Every row gives one point. Any point is a mix of the corners, with weights that add up to 1. It lies inside the corners' shape when no weight is negative. Is each point inside? If not, which corners have a negative weight?

Corners:
(1): [-28 -43  -1]
(2): [ -1 -41 -56]
(3): [13 16 11]
(4): [-43  71  25]
Points:
[-30  53  19] => inside
[ -1  -8 -36] => outside (1)
[-27  46  14] => inside
[-27  -9 -21] => outside (3)

Corners:
(1): [-48  14 -25  -7  75   3  39  24 -34]
(2): [ 15  23  12   7  23  20  -8  38 -18]
(3): [ 44  -5  18 -33  -6  17 -64  47 -15]
(4): [-24   0  16 -29 -23 -22   5  34  -9]
(5): [-38 -10 -34   2  -7  14 -11  36 -22]
(6): [ -61   19  -49  -22  -39  -18   56 -112   -6]
(7): [-42  37 -32 -30 -19  10   0  24  -3]
(8): [ -54  -17   21  -33  -48   -6   39 -107   56]
(9): [ 48  23 -59 -18 -13  -2  44   3 -46]
(10): [ 89  21 -21  10 -10   1 -77  63   9]
Points:
[ 10  13 -12 -19 -10   3 -14  21 -11] => inside
[-10   9 -13 -13 -11  -4  15 -20  -7] => outside (7)
[-49  14 -27 -20  -1  -9  60 -21 -19] => outside (3, 10)
[-38  20 -30  -4   1  -1   0  19 -12] => outside (3, 8, 9)

Corners:
(1): [ 51   4  48 -14 -31  96 -26 -45  -1 -19   7 -26  48  17 -10 -41  23 -33]
(2): [ 16  14  12   8 -43  27 -35   2  23 -22  16 -11 -11 -56 -16  -7 -15 -25]
(3): [ 26  24  -3 -41  35  26  -6 -38   1  10   5   1  63  22   5 -28  -6 -25]
(4): [-16  -6  16 -16  35 -22  24 -12 -43  69  -5  14   0  24  11 -12 -33  26]
(5): [-36  12  -3  16  21 -30 -31  35  20  15 -28  -3 -10 -64   8 118  -9  18]
(6): [ -8  42 -10 -13  -1   3  -7 -19  -3  -6 -20  11 -24  -9  28 -34 -12 -26]
(7): [-23   0   8  12  -3 -11  15 -25 -24  46  -7  15  24 -24  14  10 -13 -19]
(8): [ -1  48  42  32  42 -24   5 -23  17  46 -34   9  72   9 -15  18 -30  -4]
(9): [-29   6 -35  19  17   3 -14  -8  18 -19  13 -21 -11 -16  13  24  -2   0]
(10): [ 45  25  -6  18  15 -10 -22 -17  32  13   0 -15  24 -37  10  22  21 -14]
(11): [-24  25  19 -39  27   6 -40  -5   8  15 -49 -38  -1 -61  -2  17  20 -11]
(12): [ 46 -48   4  -3  18  -4  -9 -28 -64 -20  15   6  30   5  11  -8  -9   9]
(13): [-20  11   7  11   7 -16 -30  39   1 -15  19  -4   9 -32 -40  68  18   6]
(14): [-18 -11  26  10   1 -25  27   9   1   7  31 -18  -3  37   1   6 -24 -14]
(15): [-10 -11 -67  17   1   3  22 -18 -46  -8  -6 -41 -14  13  22  -6 -27  -3]
(16): [ -31  -17  -59  -23 -121   15  -15    4   14  -26   10   14  -41   18
   16  -32   20   -1]
(17): [  8 -57  17   2  31 -18  47  29  -5   0  -5   6   3  24 -15 -11 -10  25]
(18): [  3  11  23  -3  13  -1 -11 -38  -2  12   0   5  11  -1 -19   4 -24 -30]
(19): [-24 -39 -51  20  13 -10   0  26  -3  19  -1  13 -23  23  31 -18 -25  -4]
Points:
[ -8 -11   6   0  13  -6   6 -14 -15  16  -4  -3  14  14   3   2 -18  -3] => outside (2, 6, 10, 13)
[ -5  -5  -5  -1   8 -11   0  -3  -7   6   0  -1   4   0   5   4 -11  -2] => outside (1)
[  1 -11 -30  -7  -6  17  -6  -5  -8 -16   7 -23 -12   5  14 -20   2  -5] => outside (5, 7, 8, 18)
[ -6   0  -6   4   5  -2  -8  -3  -2  10   1 -10  12  -4  10  21  -2  -3] => outside (2, 6, 17, 18)
[ 16 -16   5  -3   9   2  -6 -17 -28   0   5  -1  16   1   4  -3  -9   0] => inside
[ -2 -10  -3  -8   5 -11   7  -8 -28   4  -2   0   8  18   0 -19 -21  -1] => outside (1, 5, 7, 9, 10)
[  9  10   8  -1  14  14 -12 -14  -2   5  -6  -8  20 -11   0   4  -3 -10] => outside (14, 16)
[ -6  -6  -8   7  -5   0   3  -3  -8  -2   6  -2   0   4   1   1 -18  -6] => outside (10, 11)

Corners:
(1): [ 49 -26  -4 -28  31 -23 -15   6  -6  -2 -18   8 -13  23 -14  29  36   2
 -16 -17]
(2): [-92  31 -58   0  40  22  39  16  17  16  25  84 -25   6  38 -57  44   1
  59   8]
(3): [ 56 -18 -57 -38  -2 -41 -20  -3 -43  13  11  53  31 -63 -46  33 -40 -13
 -58  20]
(4): [ 22 -18  35   1  26  41 -87  16  56 -51  10 -24 -33 -35 -28  80 -35  55
 -83 -80]
(5): [ -1  10  -1  27  36  19 -76  36   3 -57 -49  52   2  40  23 -14 -32  11
  -4  -8]
(6): [ -5  36 -15   3  21 -61 -30 -76 -15 -49  -2  64  -7 -48 -18 -44 -16 -14
  20  34]
(7): [ -3  13  -3 -11  38 -13 -16   4  24   0   2  22  45 -21 -13 -23  39  27
 -50  -4]
(8): [-27 -24 -23  -2  53  35 -85  68 -12  19  10  53 -27  20  68  -5  75  10
  10  14]
(9): [ 21 -33 -48 -51  35  19  -9  11  12  41  22  10 -27 -13   3 -15  -7 -45
  -9 -35]
(10): [ 28  11 -10 -33  28   7 -27  -4 -23  12 -19  57   4  19  11  23  10  -5
 -58  71]
(11): [113 -15  -6 -75  -8  15  10 -57 -28  21  57  -4  18 -45  -5  27 -23 -57
 -18 -16]
(12): [  6  38  63 -20 -37  17  12  15  -1  43 -24  14  20 -48 -70  33 -33 -32
 -55 -11]
(13): [ 23 -34  -5  20 -27  42   9  15  10   9 -10  28  -8  29 -23  33  38  15
 -17  55]
(14): [ 41  33 -39 -45 -21 -93  26  16  69  -5  32   3   7 -75 -60   5 -76 -15
  92  49]
(15): [-19  31  50 -52 -35  11  37  64 -17  -3  42 -33   4 -58  41 -41 -19 -38
  31  44]
(16): [-69 -24  55 -74 -42  -9 -79  41  15  -6  25 -34  18 -18  28  33 114  13
 -54 -79]
(17): [ 10  -1 -72 -51  53  61 -50  66   9  13  19 -50 -48  38 -58  28  65  16
 -37 -32]
(18): [ 18  60  37  -5  30 -24 -16  -6   1  35  27 -44 -22  67 -16  10 -65 -32
 -19  -9]
(19): [-13  13  29 -16 -18  27 -41 -11 -32  23  -9 -51  32 -43  62  11   4   4
 -15 -10]
(20): [ 28  69  24  13 -23 -61 -14   7  51   8  -3  -3 -23 -16 -18 -19 -45  42
 -15  16]
(21): [  6  83  -8  22  27 -45  17 -34  24   0  16  -5  31 -26 -25  13  43 -63
 -43  -9]
Points:
[  3  15 -16 -17  23 -11 -25   0  11   3   8  18   1 -14 -11   5  11  -5
 -22 -14] => outside (13, 15)
[ 46  14  15 -16  -1 -18 -15 -10   1   2  11  -4  -1 -27 -13  14 -42 -23
  -8  -1] => outside (2, 7, 10, 16, 17)
[ -9  17 -11 -25   3 -21 -20  18  -4   5   5  15   9 -38   3 -15   8  -9
  -1   3] => outside (4, 10, 11, 13, 18)
[ 21  16 -10 -13  14  -6 -18   7   6   0   3  14  -6  -9  -8   8 -20 -11
  -1  11] => outside (7, 16)
[  0  -3  -4 -19  18  19 -32  15  -3   4   3  21  -9   0   9   0  13   0
 -21  -6] => outside (14, 21)
[ 23  -2 -10 -32   2 -13 -21   9 -11  10   7  12  13 -23 -11  13   3 -18
 -20  12] => outside (2, 4, 20)
[  6   8 -13 -16  15  -4 -22   6  10   5   5  22  -1  -8 -10  10  10   0
 -16   0] => outside (15)
